Each point is reached from the start by the listed moves, each made once or not at all, plus a little noise. Is the number of moves made odd or even? Then give how often each move was made.
In the rows, zero is written as 128.

Moves:
(1): [134 169 162 134 135 171]
(2): [ 72  98  82 127 131 140]
(3): [107 149 156 136 122 106]
Start: [138 145 106 117 132 144]
Points:
[139 190 135 121 136 192] => odd (1, 0, 0)
[124 203 166 131 131 162] => even (1, 0, 1)
[ 60 138  92 121 127 134] => even (0, 1, 1)
[ 87 152  92 123 138 202] => even (1, 1, 0)
[ 83 121  55 117 134 160] => odd (0, 1, 0)

Moves:
(1): [128 111 102 148 153 155 122]
(2): [ 88 134 131 127 120 168 127]
(3): [130 133 127 165 109 151 131]
(4): [110 105 108 149 116 123 126]
(5): [154 162 129  73 142  85 194]
(6): [116  89 154 152 132 153 134]
Start: [144 101 135 127 136 140 130]
Points:
[100  67 115 175 145 211 200] => even (1, 1, 1, 1, 1, 1)
[125 138 134  77 144 135 192] => even (0, 1, 0, 0, 1, 0)
[132 139 142 110 121 165 200] => odd (0, 1, 1, 0, 1, 0)
[115  46 139 217 108 183 136] => odd (0, 0, 1, 1, 0, 1)

Moves:
(1): [163 149 142 145 169 118 165 107 123 124  89]
(2): [ 85 178 176 115 115  99 150 116 124 131 180]
(3): [ 91 120 149 129 131 122 132 137 147 144 129]
(4): [107 136 153 141 129 138  98 142 140 117 165]
(5): [146 123 131 108 149 130 133 139 140 139 125]
(6): [130 134 144 119 137 166 145 134 121 123 140]
(7): [128 135 111 128 141 121 150 136 142 119 125]
(8): [133 156 114 119 118 155 137 138 150 137 133]
(9): [117 104 138 137 114 139 121  99 133 133 145]
Start: [133 134 111 139 120 132 132 109 114 124 128]
Points:
[134 180 158 138 173 155 157 128 173 141 130] => odd (1, 0, 1, 1, 1, 0, 0, 1, 0)
[ 88 210 236 131 180 143 188 115 144 134 187] => even (1, 1, 1, 1, 1, 1, 0, 0, 0)
[116 192 143 166 167 150 178 130 175 126 131] => odd (1, 0, 1, 1, 0, 0, 1, 1, 0)
[ 96 167 173 102 134 150 188  88 134 132 200] => odd (0, 1, 0, 0, 1, 1, 1, 0, 1)
[ 69 198 168 134 119 107 148 120 135 107 213] => odd (0, 1, 0, 1, 0, 0, 1, 0, 0)
[ 87 209 195 131 174 121 234 100 129 125 152] => odd (1, 1, 1, 0, 0, 1, 1, 0, 0)
[ 75 247 200 137 164 155 220 124 163 122 192] => odd (1, 1, 1, 1, 0, 1, 1, 1, 0)

Moves:
(1): [124 152 145 177 103 156 167 119 126 129 122 130 110 112 170]
(2): [128 114 173 109 122 116  89 121 131 117 163 159 143 160  97]
(3): [137 110 139 144 152 127 124 157 138 123 122 148 107 148 136]
(4): [108 113  94 110 119 160 100 122 129 141 128 115 136 134 108]
(5): [109 107 143 111 118 118 112 147 120 124 163 123 135 122 107]
(6): [149 118 104 115 113 129 138 143 161 128 116 136 121 152 103]
(7): [133 125 121 135 113 128 112 122 119 110 127 116 138 105 136]
(8): [114 122 131 154 137 116 134  92 132 133 121 153 109 119 144]
(9): [136 128 127  99 117 120  98 121 158 160 131  96 126 165 134]
(10): [142 124 113 110 114 121 135 150 129 147 119 141 117 121 152]
(11): [136 108 111 161 145  99 105 155 119 142 133 147 126 152 104]
(12): [120 164  99 120 102 115 108 150 151 121 116 136 116  90 117]
Start: [140 153 141 142 118 194 114 126 121 126 132 141 162 120 131]
Points:
[100 101 161 172  70 181   7 102 129 156 197 157 161 164 109] => even (1, 1, 0, 1, 1, 0, 1, 1, 1, 0, 1, 0)
[126 131 175 125  85 159  21 185 141  82 183 182 161 106  87] => odd (0, 1, 1, 0, 1, 0, 1, 0, 0, 0, 0, 1)
[169  90 161 158 121 128  16 151 151 164 152 206 132 194 140] => odd (0, 1, 1, 0, 0, 0, 1, 1, 1, 1, 1, 0)
[145 153 134 156  88 138  16 164 127 102 157 188 174 114  71] => even (0, 1, 0, 0, 0, 0, 1, 0, 0, 0, 1, 1)
[179  93  93 106  67 143  46 194 158 165 154 136 157 166  99] => even (0, 0, 0, 0, 1, 1, 1, 0, 1, 1, 1, 0)
